Each row is a point. A path goes straight from each point to the next, and from the last back to the first. The post is the endless flat space through its rows: a point in 2 columns, a line in 3, a plane in 4, and so on, so that a path can go around it. Count how often the path circles the post. Going back the other way cancels.

Post (2 x 3):
[[-0.08 -0.12 -0.75]
 [-0.04 -0.05  0.46]]
Path (19 x 3):
[[-0.42 -0.58 -0.19]
 [-0.76  0.05  0.20]
 [-0.05  0.53 -0.31]
 [ 0.17  0.18  0.56]
 [ 0.74 -0.22  0.15]
 [ 0.31 -0.06 -0.56]
 [-0.03 -0.37 -0.09]
 [-0.29 -0.25 -0.20]
 [-0.36  0.02 -0.13]
 [-0.62 -0.06 -0.44]
 [-0.47  0.40 -0.19]
 [ 0.40  0.46 -0.06]
 [ 0.27 -0.25 -0.80]
 [ 0.06 -0.82 -0.01]
 [-0.36 -0.23 -1.19]
 [-0.44  0.01 -0.65]
 [-0.09  0.21 -0.32]
 [ 0.21 -0.12 -0.83]
 [ 0.15 -0.35  0.39]]
Times around: 3

Post (5 x 6):
[[ 0.24  0.42 -0.15  0.73  0.04 -0.83]
 [ 0.11  0.56 -0.16  0.16 -0.44 -0.50]
 [ 0.61  0.11  0.53  0.47  0.11  0.54]
 [-0.26  0.21 -0.83 -0.40 -0.46  0.63]
 [-0.20 -0.06 -0.02 -0.44  0.17  0.35]]
Path (20 x 6):
[[-0.18  0.32 -0.10 -0.47 -0.72  0.66]
 [-0.27 -0.07 -0.27 -0.19 -0.17 -0.46]
 [ 0.69  0.03  0.22 -0.02  0.24 -0.47]
 [ 0.54  0.47 -0.22  0.07  0.09  0.73]
 [ 0.15  0.31 -0.48 -0.04  0.31 -0.07]
 [-0.14  0.50 -0.20 -0.23 -0.23  0.09]
 [-0.26  0.25  0.30  0.61  0.14  0.61]
 [-0.32 -0.07 -0.61  0.31 -0.44 -0.04]
 [ 0.13 -0.54  0.35 -0.18  0.39  0.06]
 [ 0.52 -0.03  0.28 -0.64  0.20 -0.30]
 [ 0.77 -0.19  0.73  0.02  0.48 -0.46]
 [ 0.41  0.06 -0.13  0.11 -1.06  0.11]
 [-0.05 -0.11 -0.37  0.42 -0.12  0.33]
 [ 0.32 -0.39 -0.20  0.07  0.28 -0.38]
 [ 0.52  0.29  0.21 -0.31 -0.15 -0.11]
 [ 0.85  0.31 -0.66  0.56 -0.43  0.76]
 [ 0.67 -0.43 -0.48  0.36 -0.06  0.44]
 [-0.14  0.36 -0.65 -0.05  0.01 -0.76]
 [ 0.07  0.76 -0.10 -0.38 -0.34  0.75]
 [-0.43  0.64 -0.10  0.53 -0.40  0.34]]
Times around: 2

Post (8 x 9):
[[ 0.20 -0.23  0.64  0.29 -0.71 -0.17  0.30 -0.70  0.63]
 [-0.26 -0.22 -1.00 -0.58  0.50  0.26  0.10 -0.27 -1.26]
 [-0.20 -0.92 -0.30  0.26 -0.15 -0.47  0.62  0.07 -0.72]
 [ 0.18  0.01  0.28  0.30  0.21  0.93 -0.55 -0.29  0.34]
 [ 0.27 -0.24  0.41 -0.60 -0.22  0.39  0.58  0.30 -0.06]
 [ 0.09 -0.58 -0.24 -0.19 -0.12  0.43  0.23 -0.06  0.88]
 [-0.15 -0.23 -0.16 -0.33  0.20  0.36 -0.35  0.14  0.44]
 [-0.13 -0.30 -0.29 -0.45 -0.41  0.59 -0.02  0.15  0.29]]
Path (19 x 9):
[[ 0.09 -0.55 -0.09 -0.38  0.19  0.10  0.42 -0.47  0.22]
 [-0.21 -0.35 -0.22 -0.45  0.17  0.77  0.17  0.06 -0.09]
 [-0.54  0.00 -0.36 -0.19  0.37  0.38 -0.04  0.97 -0.10]
 [ 0.04 -0.15 -0.16  0.16 -0.36  0.15  0.15 -0.05 -0.42]
 [ 0.57 -0.15  0.02 -0.31 -0.08  0.32  0.25 -0.44  0.14]
 [ 0.39 -0.24 -0.22 -0.68 -0.01  0.54 -0.23 -0.68  0.14]
 [ 0.07 -0.61 -0.46 -0.38  0.32  0.21  0.09 -0.24 -0.70]
 [-0.34 -0.66 -0.50 -0.66  0.55  0.62 -0.05 -0.24 -0.69]
 [-0.22  0.06  0.39 -0.72 -0.08  0.51  0.32 -0.66  0.49]
 [-0.37 -0.06 -0.13 -0.20 -0.19  0.14  0.36  0.10  0.40]
 [ 0.31  0.18 -0.78 -0.47  0.01  0.75  0.49  0.13 -0.29]
 [ 0.60  0.07 -0.50 -0.39  0.40  0.47  0.18 -0.45 -0.30]
 [ 0.07 -0.79 -0.40 -0.32 -0.35  0.24 -0.21 -0.22 -0.52]
 [-0.14 -0.95  0.07  0.14  0.23  0.11 -0.06 -0.44 -0.36]
 [-0.48 -0.37  0.66 -0.48 -0.06  0.42  0.47  0.59 -0.35]
 [-0.12 -0.40 -0.42 -0.31  0.07  0.60  0.67  0.33  0.09]
 [ 0.12  0.01 -0.14  0.04 -0.43  0.28  0.04  0.15  0.35]
 [ 0.20 -0.12  0.04 -0.47 -0.57  0.36 -0.14 -0.17  0.71]
 [ 0.40 -0.60  0.53  0.59 -0.11 -0.31 -0.37 -0.81  0.76]]
Times around: 3
